Every row gives one point. The ring and each string are closed loops that go straight from each point to the next, and from the last back to the first. Before rounding, they use only three directions, however many columns there are. How many times does the string pass through the ring? Passing back the other way cancels.

Ring (10 x 3):
[[ 38 -16 -46]
 [ 21  13 -52]
 [-18  43 -42]
 [-53  48 -21]
 [-67  44  -2]
 [-69  35  33]
 [-38  20  57]
 [ -5  -2  48]
 [ 23 -26  18]
 [ 38 -35 -12]]
String:
[[ 44 -59  36]
 [ 22 -70  10]
 [ -3 -43  -6]
 [  2   4  18]
 [ 13  30  48]
 [ 13  12  62]
 [  2 -14  64]
 [-15 -31  47]
 [-21 -14  21]
 [-16  28  32]
 [-14  34  23]
 [-28  58  67]
 [-61  47  95]
 [-70  16  67]
 [-67 -14  33]
 [-31   6  10]
 [-32  41  36]
 [-35  71  62]
 [-67  60  89]
 [-80  26  87]
 [-63 -11  49]
 [-34 -13  12]
 [-14  25  14]
 [-17  43  58]
 [ -9  53  77]
 [ -6   1  93]
 [ -2 -37  52]
 [ -4 -46  16]
 [ -7   7   9]
 [  6  35  32]
 [ 17  33  42]
 [ 42 -13  51]]
Times through: 5

Ring, 7 rows:
[[ -3 -49  57   4 -38 -71  -2  21  -5]
 [-12 -25  55  -2 -39 -56 -33  33 -22]
 [-15 -10  34 -10 -18 -26 -38  31 -31]
 [-15  -5   3 -25  14  11 -24  16 -32]
 [ -7 -20 -20 -29  41  30  13  -3 -20]
 [ 14 -53 -11   0  32   1  53  -5   2]
 [ 15 -62  14  10   6 -31  47   3   6]]
String, 18 rows:
[[-24  -9  -9 -52  32  26 -13  -6 -27]
 [-17 -11 -39 -56  64  58  11 -19 -24]
 [  4 -29 -41 -24  62  48  40 -12 -13]
 [ 19 -40 -22  10  39  18  45   6  -7]
 [ 15 -45  -9   8  27   2  41   6  -5]
 [  4 -42   9  -3  10 -15  23   7  -7]
 [  0 -41  17  -7   3 -22  16   7  -8]
 [ 16 -54  17  18   0 -31  35  14   0]
 [ 18 -57  28  27 -12 -46  32  21   1]
 [  6 -40  23   8  -6 -30  12  19 -10]
 [ -8 -40  45  -7 -25 -53  -6  16 -10]
 [-23 -35  72 -21 -51 -78 -34  20 -15]
 [-20 -28  49 -23 -28 -49 -27  16 -18]
 [-26 -15  58 -22 -40 -53 -51  28 -28]
 [-17   0  42  -4 -30 -31 -58  44 -39]
 [ -3  -6  14   5  -2  -4 -28  37 -33]
 [  0 -25  10  -1   6  -9   0  19 -19]
 [-11 -24  13 -21   7  -9  -6   9 -19]]
Times through: 2
String:
[[ -6 -33 -12 -30  35  15  25 -10 -11]
 [ -2 -35  12 -12   8 -13  11   7 -12]
 [ 18 -44  -8  13  25   1  41  10  -5]
 [ 27 -63 -17  17  36   1  73  -3   9]
 [ 11 -68   8  -5  16 -26  59 -12  12]
 [ -2 -47  23 -11  -1 -31  20   3  -4]
 [  1 -39  19  -3   0 -25  12  12 -10]
 [ 20 -59  32  31 -16 -51  33  23   2]
 [  7 -46  32  12 -15 -43  13  21  -6]
 [-12 -40  46 -15 -25 -53  -7  12 -10]
 [-17 -39  69 -13 -49 -78 -25  21 -12]
 [-17 -31  87   2 -71 -95 -48  41 -19]
 [ -2 -26  46  12 -32 -49 -23  37 -21]
 [  2 -31  19   4  -3 -21   1  22 -16]
 [-16 -20  33 -19 -14 -28 -25  19 -23]
 [-29   6  36 -31 -19 -18 -62  30 -41]
 [-24  11  15 -29   1   7 -54  28 -44]
 [-24  -6  11 -39   9   4 -30  10 -31]
 [-11 -20   9 -24  11  -2  -7   9 -21]
 [  4 -24  -5  -2  22   9  10  15 -19]
 [ -4 -15 -32 -28  52  46  15  -3 -23]
 [-11 -21 -41 -51  66  55  27 -23 -17]]
Times through: 1
